Every row gives one point. The last column is the point's height on a tilted bowl or saddle (a function of degree 2), plus a little noise. Count its main directions that bend up, bend down and stay straight.

Points (11 x 3):
[[-30 -29 -35]
 [-25  11 -17]
 [ 12  12 -22]
 [-32 -15 -31]
 [ 23  52 -44]
 [  5 -50 -19]
 [ -6  -1 -14]
 [-25 -90 -64]
 [ 33 -46 -27]
 [-34  28 -16]
 [-37 -55 -59]]
Directions: 0 up, 1 down, 1 straight

Points (10 x 3):
[[-33  27   7]
 [  0  23  17]
 [ 16  -6  20]
 [-26 -43   5]
 [-58 -20  -7]
 [-36  27   5]
 [  5  -2  28]
 [-33 -77 -58]
 [ -6 -30  21]
 [-20  79 -86]]
Directions: 0 up, 2 down, 0 straight

Points (11 x 3):
[[ 16  46 -28]
 [ 39  -1 -39]
 [ 16  16 -31]
 [ 49   3 -48]
 [ 52 -22 -34]
 [-38  -5 -39]
 [ 24  50 -34]
 [ 41  18 -47]
 [-10  32 -20]
 [-35 -72 -43]
 [-46  43 -11]]
Directions: 1 up, 1 down, 0 straight

Points (18 x 4):
[[-26  26  -4  21]
 [ 17 -13  42  11]
 [-27  35 -62  14]
 [ 35  25 -38  21]
 [-55  10  -2  14]
 [ 22   3  63  16]
 [ -5  20   1  25]
 [ -5   1  36  23]
 [  1   8  -3  22]
 [  4  61   9  46]
 [-32 -15 -66  34]
 [ 54  79  59  95]
 [  7  20 -56  22]
 [ -2 -50 -72  45]
 [ -1 -40  -6  24]
 [-12 -24 -53  33]
 [-70  -8 -50  20]
 [ -5 -24 -24  26]]
Directions: 1 up, 1 down, 1 straight

Points (17 x 4):
[[ -9  47 -12 -16]
 [-32  25 -18 -21]
 [-16  54  32   1]
 [-32  30 -50  19]
 [ 53 -32  57  18]
 [-17 -40 -23  -7]
 [ 14  12 -15 -52]
 [ 59   6  35 -19]
 [ 73 -16 -22  11]
 [-14  23  77  19]
 [ 18 -13   8 -55]
 [  3 -14 -43 -21]
 [-22  12 -17 -36]
 [-77  33 -24  68]
 [-12  58   1   1]
 [ 24 -57 -66  78]
 [-22  25  25 -34]]
Directions: 3 up, 0 down, 0 straight

Points (22 x 5):
[[-80 -47 -76 -51 -44]
 [ 92  14  -8  47 -67]
 [  9 -15  -8 -19  19]
 [ 82 -22   3 -12 -46]
 [-13  37 -31   3  29]
 [-28  18  27 -51 -33]
 [-15  14  -8  24   7]
 [ -9 -19   6 -22  18]
 [ 44 -15 -13  16   5]
 [ 12  30  72  17 -26]
 [  5  26 -46  55  36]
 [  9  45  29 -21  -8]
 [  9  58  15 -38 -11]
 [  0  27  -5   8  15]
 [-60  94 -15  58   1]
 [  7   9 -38  14  33]
 [-10 -12  59  20  -4]
 [-11 -88  -9 -16  95]
 [ 50  -9 -38 -17   7]
 [-37 -16  50  31 -23]
 [  7 -26  -8  24  19]
 [ 15  18  39  14  -8]]
Directions: 1 up, 2 down, 1 straight

Points (24 x 5):
[[  7  84  45  12   1]
 [-22  -3  19  39  -6]
 [-31  49  29  29   5]
 [ 40  10  54   6 -21]
 [ 20  19  43  68  -9]
 [ 24   5  26 -27 -13]
 [-43  48  60  20  -4]
 [-26 -10  -1 -37  -3]
 [-20   3 -30   6  -9]
 [ 15  -2  19 -16  -8]
 [ -8 -33 -49   4 -32]
 [ 20  28  40 -67 -25]
 [ 67 -59 -37  65 -95]
 [-17  -6  -8   2  -3]
 [  0 -31 -44 -31 -31]
 [ 34 -48 -41  49 -61]
 [ 26 -40 -18 -61 -44]
 [ -6 -14 -12 -16  -9]
 [ 43   9  63 -47 -40]
 [-46  -8  19   0  -3]
 [ -5  48  86  56 -15]
 [-33  28   1  17   3]
 [ -4   8  68  -2  -9]
 [ 53  21 -12  49 -13]]
Directions: 0 up, 3 down, 1 straight

Points (38 x 7):
[[ -9  -5  15 -50 -15  17   1]
 [-18  20 -10  -3  -1  31   3]
 [ -4  18  31  57  19 -49  18]
 [-88 -65  26   3  27 -79  95]
 [ 26 -15 -29  31  -5 -20  14]
 [ 39  61 -19   2  21 -31  15]
 [ 94  -3 -45  50  -4  -5  16]
 [ -6   3 -22 -81 -29 -55  51]
 [ 33  37 -77  39  29  21  41]
 [-32 -10  59  10  33  -3  -5]
 [-49 -50 -11 -28  -3  35 -22]
 [ 17 -10  -6 -28 -49 -30  33]
 [ 37 -50   4 -18 -32 -23  19]
 [-55 -34 -64 -67 -35 -15  44]
 [ 10 -64  18  29 -50   2   6]
 [-22   8  61  14  15  -2  -4]
 [-23  -8  30 -91 -15  -5  26]
 [-35  20 -42   7  20  20  22]
 [-34  -5  44 -26 -13 -16   8]
 [ -7 -39  12  15   5 -43  22]
 [ 13  64  -1  17 -12  34  29]
 [-19 -69 -22 -18  41   2  11]
 [-17  25  33  10  32  -9   7]
 [ -4 -79 -41   9   4  65 -56]
 [-15 -19  74  27  27  -7  -9]
 [-41 -58 -26  22   9   6  16]
 [ 39   3  56 -16 -67 -16  44]
 [ 25   8 -44  61  25  58  21]
 [ 29 -18  55  17  16  25 -25]
 [-44 -13  -2 -17   8  24  -6]
 [-42 -56 -11 -26 -32  52 -44]
 [-56  50 -76   5   3  54  36]
 [-44 -27  49 -25  16 -16   4]
 [ -2 -21  -2 -44 -16  35 -13]
 [ 22  23 -13  43 -60 -16  35]
 [-10 -19  35  29  21  66 -43]
 [ 46  19 -22  55  -1 -34  16]
 [-73  65  43  -1 -15  59   1]]
Directions: 3 up, 1 down, 2 straight
